Rows are points. The points of each table are mixes of a few directions, plus a little noise. Count the directions of each table, and those that both share. Where both have some left over, give the other angles between the two spaces (their principal angles), to ten degrees, smallest first.
In the rows, 128 means zero.

First (7 x 3):
[[143 136 143]
 [ 55  93  53]
 [156 141 157]
 [116 122 115]
 [ 87 109  86]
 [114 121 114]
 [225 175 227]]
Second (4 x 3):
[[ 85 171 228]
 [102 113  97]
 [137 123 117]
 [187 104  70]]
Directions: first 1, second 2, shared 1

First (7 x 8):
[[ 79 128 145 100 138 107 129 134]
 [208 129 100 173 112 163 126 118]
 [240 129  89 191 105 177 125 115]
 [ 93 128 140 109 135 113 129 132]
 [215 128  98 177 110 166 126 117]
 [ 25 128 163  71 149  84 131 140]
 [ 34 127 160  75 147  88 130 140]]
Second (9 x 8):
[[144 131 115  78 144 150 110 118]
 [ 90  84  75  93  75 191 141 115]
 [127  78 144 141 119 124 155 128]
 [170 204 145 123 172  66  97 123]
 [149 190 147 166 143  51 120 128]
 [ 77 101 115 151  99 199 136 150]
 [ 90  82 124 123 123 224 129 150]
 [125  62 155 144 128 140 156 136]
 [179 220 132 133 149   7 109 104]]
Directions: first 1, second 4, shared 0; angles 90

First (11 x 14):
[[161 113 151 164 122 180 140 124 122 145 158 128 126  69]
 [114 137 158 115 110 160 159 118 129 151 127 129 145  95]
 [117 137 119 108 145 118 121 121 135 103 112 134 127 165]
 [208  86  80 204 178 117  61 142 122  79 167 128  79 147]
 [101 122 113 133  78  58 128 166 110 188 131 103 137 108]
 [200  88 122 209 137 158 103 141 115 133 181 122 100  74]
 [ 97 132  97 112 113  48 110 153 122 140 111 115 129 167]
 [ 62 166 175  60  90 152 190 110 136 164  94 132 171 110]
 [ 88 136 144 114  70  99 159 149 115 197 125 109 153  87]
 [ 88 164 130  57 166 136 135  93 153  67  77 151 138 210]
 [171 125 120 134 201 182 101  93 147  40 126 156 103 178]]
Second (10 x 14):
[[133  79 154 128  91 144 218  69  81 108  83  58 148  72]
 [100  63 175 114 109 145 218 104 137 136 108  81 155  61]
 [145 247  58 170 147  96   7 169  99 105 160 208  93 200]
 [ 91  87 134 118 151 100 151 141 163 112 123 121 133 127]
 [ 87 138 126 140 140 105 132 151 141 114 136 148 131 115]
 [179 170  97 128 133 137  55 133 119 140 141 152 107 188]
 [184  97 130  83 143 155  83 128 171 171 137 121 116 188]
 [161  95 123 113 124 129 139  95 113 115 102  89 125 149]
 [ 86 166 139 148 128 129 126 163 141 144 157 170 135  92]
 [113 141 143 140 112 141 150 127 117 137 132 131 139  89]]
Directions: first 3, second 4, shared 1; angles 70, 80

First (11 x 24):
[[114 121 127 148 125 129 118 116  92 134 134 116 112 105 110 144  96 129
  133 141 128 181 136 134]
 [137 140 125 117 117 132 163 132 182 134 127 123 114 140 116 106 156 121
  113 111 122  90 128 147]
 [162 137 133  79 149 119 117 163 175  99 110 173 193 188 198 106 194 133
  130 110 137   7 105  84]
 [113 122 127 150 123 131 125 113  98 137 135 111 105 102 102 142  96 127
  130 139 126 184 137 141]
 [124 103 137 130 165 115  35 136  19  97 123 164 194 131 192 166  95 147
  164 163 146 160 118  59]
 [142 130 131 106 140 124 118 144 142 114 120 151 161 155 162 121 155 131
  131 122 133  77 118 105]
 [125 137 124 133 110 135 169 120 170 144 133 107  92 120  92 112 134 120
  112 116 119 128 136 163]
 [134 137 126 120 121 130 154 131 168 132 127 124 119 137 120 112 149 123
  118 115 124 100 127 141]
 [109 118 127 154 125 130 112 112  79 136 136 114 110  97 107 148  86 129
  135 145 127 198 137 134]
 [116 125 127 145 121 130 130 116 111 137 135 113 107 107 104 136 105 127
  127 134 125 170 136 143]
 [130 138 125 126 112 133 165 126 173 140 130 114 102 128 103 112 142 121
  113 114 121 113 132 156]]
Second (11 x 24):
[[144  91 145  88 166 133  89 175  93 136 118 166  88 191 198 114  97 177
  124 127  99  69 140 122]
 [ 96 138 113 137 130 128 117 147 128 173 180 112 129 157  91 142 134 160
  157 135 186 119 151 170]
 [104 129 133 148 105 121 175  60 168  96  86  92 172  74 106 125 124  57
  120 113  79 182 118 112]
 [113 114 134 100 144 135 120 135 127 117 120 116 181 158 162 119 108 115
  140 126 116 102 150 105]
 [128 144 125 139 116 124 138 109 140 112 123 123 160 103 115 133 148 104
  130 128 136 144 115 115]
 [149 158 117 148 106 130 137 125 132 121 142 125 131  94  94 135 156 117
  121 138 162 150 113 122]
 [109  96 141 108 152 123 114 131 124 134 110 139 128 165 167 123 105 142
  138 117  94 102 139 130]
 [145 151 115 134 103 155 157 142 128 140 156  89 100 103  80 117 107 115
  109 141 150 159 155 144]
 [143 109 135 123 147 120  96 160 101 154 135 174  49 161 151 132 129 190
  125 128 128  98 117 155]
 [147 162 114 161  97 127 147 115 136 128 146 122 108  79  74 139 162 119
  118 137 165 168 106 138]
 [132 117 140 122 137 114 121 109 132  96  90 151 161 125 169 128 139 110
  127 118  95 118 104  93]]
Directions: first 2, second 5, shared 1; angles 90

First (11 x 32):
[[108 140 147 106 137 129 120 125 142 112 126 117 130 123 141 122 137 129
  104 113 138 116 142 123 106 131 121 102  87 132 130 121]
 [ 99 128 144 123 133 104 145 140 144 125 142 137 125 122 160 137 136 142
  110 141  98 117 154 120 159 151 143 105 110 125 106 123]
 [ 95 129 139 143 134 119 156 126 147 126 139 140 141 127 165 162 129 114
  116 145  87 124 142 111 170 147 149 101 102 124 116 117]
 [119 139 135  78 154 143  99 145 103  93  89 123  92 138  74 114 144 109
  124 112 202 137 139 131  84  96 112 105  56 128 149 113]
 [118 132 132 144 128 139 137 108 145 129 134 123 153 127 152 147 122 109
  121 124 109 125 120 119 130 133 130 117 117 130 135 123]
 [150 136 127  91 133 143  91 132 109 113 104 111 107 131  82  92 134 134
  129 101 193 131 122 142  66 100 100 137 114 134 148 130]
 [123 130 124 128 139 143 128 128 116 118 112 133 123 137 108 145 129  98
  136 130 145 140 123 123 129 113 130 120  99 126 142 118]
 [178 110 105 162  91 109 131 124 129 170 160 126 140 118 143  98 112 180
  148 136  90 124 108 147 140 146 126 189 249 129 107 160]
 [128 125 124 153 121 129 142 117 138 140 140 132 146 127 148 144 120 121
  132 136  99 129 120 123 148 137 137 132 146 127 126 130]
 [173 112  97 187  99 140 139 102 127 167 147 129 161 129 136 136 102 126
  161 137  91 138  86 135 146 130 131 181 223 128 133 148]
 [120 127 133  93 140 111 120 160 109 113 114 137  88 130 101 111 143 146
  126 135 156 130 152 133 130 124 129 120 104 124 116 124]]
Second (10 x 32):
[[131 117 123 100 133  91 126 171 106 128 125 145  81 121 109 105 140 168
  138 143 141 135 158 141 162 126 138 140 148 127 100 143]
 [141 128 125 152 122 138 135 129 133 135 148 122 152 136 128 125 117 134
  134 139 110 134 109 133 131 141 126 150 168 120 128 131]
 [143 110 113 146  92 105 134 104 124 161 125 143 115 119 150 129 126 144
  134 134  96 103 127 122 131 141 135 136 160 133 116 127]
 [154 113  97 154 117 132 129 108 113 151 115 140 125 121 124 148 117 106
  161 124 127 145 110 130 151 100 137 153 163 139 138 146]
 [107 135 146 145 123 137 146 118 146 124 143 125 154 143 147 141 126 119
  108 144  95 110 122 113 119 162 129 106 106 113 128 100]
 [113 139 136 102 146 153 113 128 112 100  95 126 113 144  89 135 138  91
  123 120 176 132 127 120  90 108 117  99  52 123 153 101]
 [142 128 128 102 118 130 104 127 108 123 106 124 100 135  94  99 137 139
  124 119 165 112 127 132  74 123 109 126 111 126 136 114]
 [131 127 133 130 102 121 122  93 146 144 130 120 137 116 164 120 129 141
  108 109 108  94 128 121  93 141 119 116 128 138 128 124]
 [108 152 130 168 177 187 145 113 163 104 147 107 209 129 149 189 104  48
  139 111 125 185  97 123 172  94 136 127 111 136 165 148]
 [110 132 149  81 149  86 126 189 129 110 147 129  94 117 126  89 146 190
  112 138 137 131 175 145 157 144 133 127 135 124  89 146]]
Directions: first 4, second 6, shared 4
